Rows are points. A path goes straight from each point to the next, and from the last back to the first. The post is the endless flat space through its rows: a point in 2 columns, a line in 3, a plane in 4, and so on, so that a path can go around it. How many times does the path go around the post? Going back the other way cancels.

Post (1 x 2):
[[-29   5]]
Path (15 x 2):
[[-18  72]
 [-49  33]
 [-82  -7]
 [-45 -58]
 [ 13 -41]
 [  5   1]
 [-14  42]
 [-57  54]
 [-72   8]
 [-40 -21]
 [-12 -40]
 [-18 -39]
 [-47 -62]
 [ 27 -32]
 [ 41  16]]
Times around: 2

Post (3 x 4):
[[ 48 -12 -36   3]
 [-69  93  21 -24]
 [ 25 -29 -11  19]]
Path (26 x 4):
[[-84  11  26  50]
 [ -6 -25  40  79]
 [ 95  -5  11 -12]
 [  7 -13  12 -47]
 [-29  -3 -26 -28]
 [ 15 -30  54 -27]
 [ 86 -38 -33  17]
 [-22  25  16  76]
 [-61  78 -23  -8]
 [-54  -3  14 -30]
 [ 46  36 -23 -68]
 [ 53  53  24   2]
 [-45  76   8  46]
 [-38  31 -64 -22]
 [-31 -23   1 -17]
 [ 37  42 -27 -41]
 [ 93  17 -34   4]
 [ 36  56 -20  20]
 [ 37 -20  47  21]
 [ -8  -2  18 -56]
 [-66  -4 -29   2]
 [-16   2 -55  48]
 [ 22  44 -19  22]
 [ 57  30   1 -17]
 [ 65 -65 -32   2]
 [ -6 -20 -20  13]]
Times around: 0

Post (7 x 8):
[[ 38 -21 -42 -38 -34  48  -9  11]
 [-54 -10  -1  -7  23  17  10  22]
 [ 27  -3 -20  -2   1   7 -41  23]
 [  9  30  36  -1  15 -34   4 -14]
 [ -9 -40  -2  26  16 -25  35  25]
 [-46 -34 -17   8 -44   4   1   4]
 [ 29  11  -3  12  44   2  47 -23]]
Path (28 x 8):
[[-38 -15   6   2 -21 -27   0  19]
 [-14  20  37  35  -1 -56   7  -9]
 [ -1 -20  24  39  30 -30  74  -9]
 [ 25 -35   0  15   0  10  15 -10]
 [  0  -7  -8  -1   2  -3 -26 -30]
 [-27  -7  -1 -67  -2  22  11  21]
 [ 42  16   3 -14  -5 -18  22 -13]
 [ 31  41  13  19  12  -3  26 -10]
 [-17  -6  26  27   4  12  43  11]
 [ 23  13  39  -9  17 -25 -13  -1]
 [ -4 -46 -33  -6  48   5 -25  33]
 [-95  -5 -26 -18 -18  -6 -32 -12]
 [-43  15  -2  12  27 -25   1  -8]
 [-11  -6  -5 -50   1  23   9   9]
 [-60 -36  -2  36  16 -22 -12  22]
 [  2 -44   8  44 -27  -5  -7   9]
 [-30 -13  -4   2 -39  30 -24  46]
 [ 12  -5 -12 -60 -45  32 -46  56]
 [-26  -9 -26   3  26 -12  23   3]
 [ 37 -37 -28 -32  -2   0 -15  23]
 [  6 -57 -45 -22 -35  43 -30  36]
 [ 10  -5   0  16   0   0 -11   2]
 [  5 -11  48   9   4 -34  26  39]
 [  6  -8 -24 -18 -24  29  22   8]
 [-17   6 -48   8  14   6 -12 -11]
 [-14   1 -26 -21  38  15  -2 -27]
 [ 63  14   4 -63   6  11 -38 -11]
 [ 57 -20 -35 -25 -26  -3 -12  15]]
Times around: 0

Post (8 x 9):
[[ 25 -77  22  14  37  14 -28 -21 -21]
 [-24  62 -23 -26 -25 -32  31  24 -23]
 [ 28 -15 -31  -8 -40   1 -45 -14  35]
 [-26  37   1 -15 -16  22 -22 -20  27]
 [ -2  -9  59  52  44  -9 -26 -17  -4]
 [ -4  38  61 -26  17 -11   8 -42  38]
 [-15  23 -47  -6   9 -27  12  10  43]
 [-40   6  21  14  -4  -4  26 -24  27]]
Path (23 x 9):
[[ 28  59  -3 -13  23 -31  18 -44  65]
 [ 34  34 -18  -8 -17  -3   9  24  14]
 [-49  -7 -16 -59  13 -27  95  -6  74]
 [  1  -7  42 -36  22 -30 -28  -2  -1]
 [-74  41  35  -9  39 -19   6 -14  -7]
 [  6   5  68  83  30 -27 -44 -24 -60]
 [ -9  37 -32   7 -14  27  10  -7  24]
 [-62  42 -10  22  21   1  26  -1  86]
 [ 24  28 -36 -51  68 -68  10  45  36]
 [ -4  41  56 -77   5  21   5 -14 -37]
 [-15   4 -39 -29 -65 -16 -29   5  11]
 [-36 -16 -12  66 -68   1 -31 -37  36]
 [-20  -2  28 -23 -21  25  18 -66  42]
 [ 73 -20  49 -32   4  -6 -37 -30  19]
 [ 14  24   2   2 -15 -21 -56  26  29]
 [-45   1   4   1  51 -25  -4   6  11]
 [-29  -6  13   9 -16 -10  17 -50   9]
 [ 11 -13  19   6  79   1   3 -62  62]
 [ 58 -22  -1 -36  33 -24  28  14  22]
 [ 15  57  95 -23 -28 -31   1  -1 -18]
 [  3  -2  20 -25  22 -19  -7 -18  34]
 [ -8 -48 -48  -3  58 -45   2  18  16]
 [-60 -47 -54  49  10   4 -42 -27  23]]
Times around: 4

Post (11 x 12):
[[-11 -11 -24   5 -28   7   9  -8   6  -2 -12 -25]
 [  5  13  11 -22  39   2  40  14  13  13 -19  -1]
 [-19 -28 -18  25  28  31 -16 -13   6  -4  31  23]
 [ 29 -16  19  -9 -29 -10   8 -14  35   9 -20  13]
 [-41 -22  -1   5 -23 -16   8  18  -8  -7  36  22]
 [  1  24  30  28  -6  20  30  17 -22   2  -6  27]
 [ 16  51  36   1 -32  -4   1 -40  12   0  16 -12]
 [ 16  18  18  10 -35 -25 -13  -2  26  40 -16  -2]
 [ -2  10 -22 -52  13  21   4  11 -14   8 -33  -3]
 [ 10  53  -1  62  16   2 -39 -14 -45 -95  47  18]
 [-44  32  18  -9   4  30   7  40   6 -18 -19  13]]
Path (25 x 12):
[[-26  43  20   2  17  29  44 -15   8  12  -9   1]
 [-29  61  23 -14  23  16 -24   3 -14 -24  10   9]
 [  9 -33  -3  31 -16   7 -47  25  34  21 -37  23]
 [ 10 -64   7  18 -18 -15  25  -4  -3 -29  40  23]
 [-29  61  40  -5  31  41 -23 -13 -26 -12  16 -25]
 [  5 -31  -6 -15  33  56  23 -44  -2   7 -30   4]
 [  7 -43  27  36 -53  11   4  29 -12  19 -29   4]
 [ 27  13   2  33  10  10   3  11 -21 -43  16  11]
 [ -6  26   8 -34 -32 -56 -15  33  15  11  24  15]
 [-31   3 -22  22  -2   1  56 -10 -15   1  41  31]
 [ 26  11  16  21  13  -6  15 -38  37 -17  -8  -9]
 [-57  22 -11 -46 -49   2   3  -8 -15  35 -25  -6]
 [-30   7  38 -14  25  17  15 -11  18  32 -14  22]
 [-22  65  38  12  23 -15  40  16 -13   6   4 -37]
 [ 17 -46  28  55 -56   1  -2  -6  20  25  29  -3]
 [ 26  42   7  -5  16  12  -5  26 -29  43   0  24]
 [ -4  19  25   5  -3  24  16  22   7  27   1 -14]
 [-69  19  41  17  22  41  -4  24 -12   6  17  -6]
 [ 13 -16  24   9 -55  -3  16 -14 -16  11  40  10]
 [ 37  53  37  24  24  -3  38  30  -2 -16  22  36]
 [ 19 -23   0  -2   2   2  10  -7   5   2  33  72]
 [ -5  66  -3 -41  23  23 -16 -22  17  -3   8  16]
 [  3   0 -25   6   4  46   5   7   4  37  24  11]
 [ 14  30  36   4  43  11  48  49 -15  22  16  37]
 [ -8  18 -34  14  41  13  12  14  20  35 -19  11]]
Times around: 2

Post (13 x 14):
[[-15  -7  51 -13 -33  10 -29  34 -19 -13   2  15  25  -2]
 [ -9  26  23  21  -3 -30  -5  15 -43  29 -16   2  21 -28]
 [ 16   7  24  52  20  44   1  35 -15  18  17 -18  30 -10]
 [ 17 -14  17 -30  11 -13  -1   0  20 -32 -28 -14 -14  14]
 [ -2   4 -27   8  11  34   3 -38  19  36  30  -6 -42  14]
 [-24  52  17  28  32   6  -1  20 -19  -5 -21  41 -10   1]
 [-36  -2   5 -13  11  14   7   4   5  -9 -20 -21 -28  12]
 [ -8 -21  24 -36   6  37 -28  -5  30 -24  38 -30  -1  -6]
 [-15  14 -13  44  15   2 -11  37 -19   0 -20  32   5   1]
 [-25 -10  -8  15  -6  48 -12 -29   0 -22   0  -3 -15  10]
 [  4   4   1  37   8 -10 -17  48   7  13  14 -20  54  57]
 [-18  17  46   2 -19  23 -17  22  26 -23   3   5  23 -28]
 [-14 -12 -32 -38  14  14  26 -25 -12  30 -14   6 -10  -5]]
Path (30 x 14):
[[ 11  27 -39  51  -7  -5  18 -28  21  25  -2   5  -6 -23]
 [-23 -11  42  -3  17  37  15  39  -6 -21  -8  -1  24   1]
 [-17  36  32  36  47  36  -7  27  38   9  24  -9  -4  12]
 [ 23 -15   3  46  24  53  -3   2 -39  -2 -41 -22   6  18]
 [ -5  10   8 -14   4  22  14   7  25   2 -13  -7 -30  -5]
 [-43   4  16 -46 -55  21 -20 -16 -37  12 -54  34  11 -48]
 [-13  11  28 -27 -32  84   8   4  10 -11   3   2  12 -65]
 [ 25  -2  -3  42  11  57  42  30  16 -15  25 -24  -5  -4]
 [ 24  30  25  10   9   2  28 -12  26   8  10   1 -22 -27]
 [ 49  27 -10  19  -7 -28  -9   2   4  34  22  26  -3   5]
 [ 22   0  12   4  11  50   4  -9  26 -19 -21 -49  -2 -18]
 [-26   9   3   5  24  29 -27  -9  12 -10  -6 -19  17  30]
 [-81  -8  13 -43 -28  17  -9  16  22  -8 -41  29   2  22]
 [ 32  33  23  -2  59  51   5  33  38   0  -2 -20  -6  17]
 [ 19  28 -14  26  -7  30  35 -18  16 -21 -35 -12  16   3]
 [-42  -5   6   2  -9  13  28  95   9 -22 -25  19  10  13]
 [-21  40 -24  35  21  -6  19 -16 -31  26 -17  -3   4 -22]
 [ 55  44   2  59   8 -33  21 -17   4  40  18  -6  24   8]
 [ 67 -31  -2  20  42  36   9 -37   4 -22   0 -21 -14  -3]
 [ -8 -10 -34  64  82  38  31   2 -12 -22 -70  -9  -2  43]
 [-36 -37  -3   7 -16  24 -17  15  -1 -24  24  -1  21 -14]
 [ 69  12   9  51  55  48  31 -25 -13  13  26 -42   4  48]
 [ 60  36  30  20 -22 -23  16  27  29   6 -39 -22  16  -6]
 [-17   8  21 -43  16 -24  -9  16  22   4 -49 -56 -30  17]
 [-80  23  58 -26   8   5 -55  33 -36 -48 -41  43  11  14]
 [ 11  17  19  -1 -13  21  19   6 -20   6 -38  14 -10   9]
 [ 39 -30   2 -25   6  50   4  16  16 -49  18  14   1  -7]
 [  1 -15 -12  12  44  36  35  16 -13  -1 -12 -22 -15  28]
 [ 24   8 -19   1  28   6  11   9   1 -68 -27   9 -11  -5]
 [-31  -6 -28 -17  -8  40   3   2   2 -37 -34   4  -6 -23]]
Times around: 1
